Each wall is flat, endless, passes through zero and stands at right angles to its row. A trip goes straight from one point to another. Which walls does it cross, in order?

Walls:
(1): [9.0, 27.8, -24.4]
(2): [14.7, 11.9, 1.8]
(3): [-32.5, 1.8, -5.8]
(4): [5.1, -4.7, 1.8]
(5): [-13.1, -12.3, 4.6]
Trips:
[-7.7, 10.2, -20.5] to [20.1, -6.0, -10.2] -> 2, 3, 4
[0.6, 16.6, -6.8] to [8.5, 3.1, 17.2] -> 3, 4, 1
[-5.6, -16.9, -2.0] to [15.4, -4.2, 3.5] -> 3, 2, 5
[2.4, 8.6, 22.5] to [11.3, -2.5, 18.3] -> none
[-20.7, -5.9, 11.3] to [18.1, -5.5, -0.8] -> 4, 3, 2, 5, 1

Walls:
(1): [7.6, 11.3, -10.0, -5.1, 16.3, -28.7, 12.0, -5.9]
(2): [-12.5, -0.2, -9.3, -22.0, 23.4, 11.1, -6.4, 5.0]
(3): [-2.7, -4.4, -8.7, 10.1, 1.6, -7.5, 8.0, 31.3]
(4): [19.5, -20.1, 18.2, -3.4, -17.6, -9.0, -3.9, 9.6]
(5): [21.1, -15.6, 3.3, 2.2, 9.3, 13.6, -6.3, 14.4]
(6): [4.2, 1.0, 10.4, 8.5, 18.2, -3.5, 6.8, 2.0]
(7): [9.9, -9.0, 0.5, 8.6, -17.2, -30.5, -2.4, -12.7]
(8): [5.3, 4.8, 26.3, -23.6, -5.2, 9.4, -16.5, -11.5]
(9): [18.5, 12.3, 29.9, 11.1, -8.3, 4.4, -0.6, -16.4]
(10): [10.7, -6.6, -15.2, 12.6, -24.6, -3.6, -12.3, -4.3]
(11): [-4.3, -24.2, 1.6, -6.9, 7.9, 16.6, 6.2, 10.5]
Trips:
[5.7, 1.9, -3.1, 15.5, -10.7, 7.5, 5.8, 1.6] to [-19.7, 1.3, 29.0, 42.8, -18.0, -9.6, -16.6, 14.1] -> 6, 5
[21.2, 12.3, -6.6, -12.7, -9.1, -5.8, 16.1, -1.0] to [13.2, -6.2, 19.5, 12.6, 10.6, -8.1, -17.9, -13.6] -> 5, 6
[-8.5, -3.2, -9.2, 9.0, -16.1, -11.1, -32.3, -12.6] to [-3.6, -20.2, 35.9, 17.1, -12.8, 25.2, -15.5, 5.7] -> 9, 5, 11, 7, 6
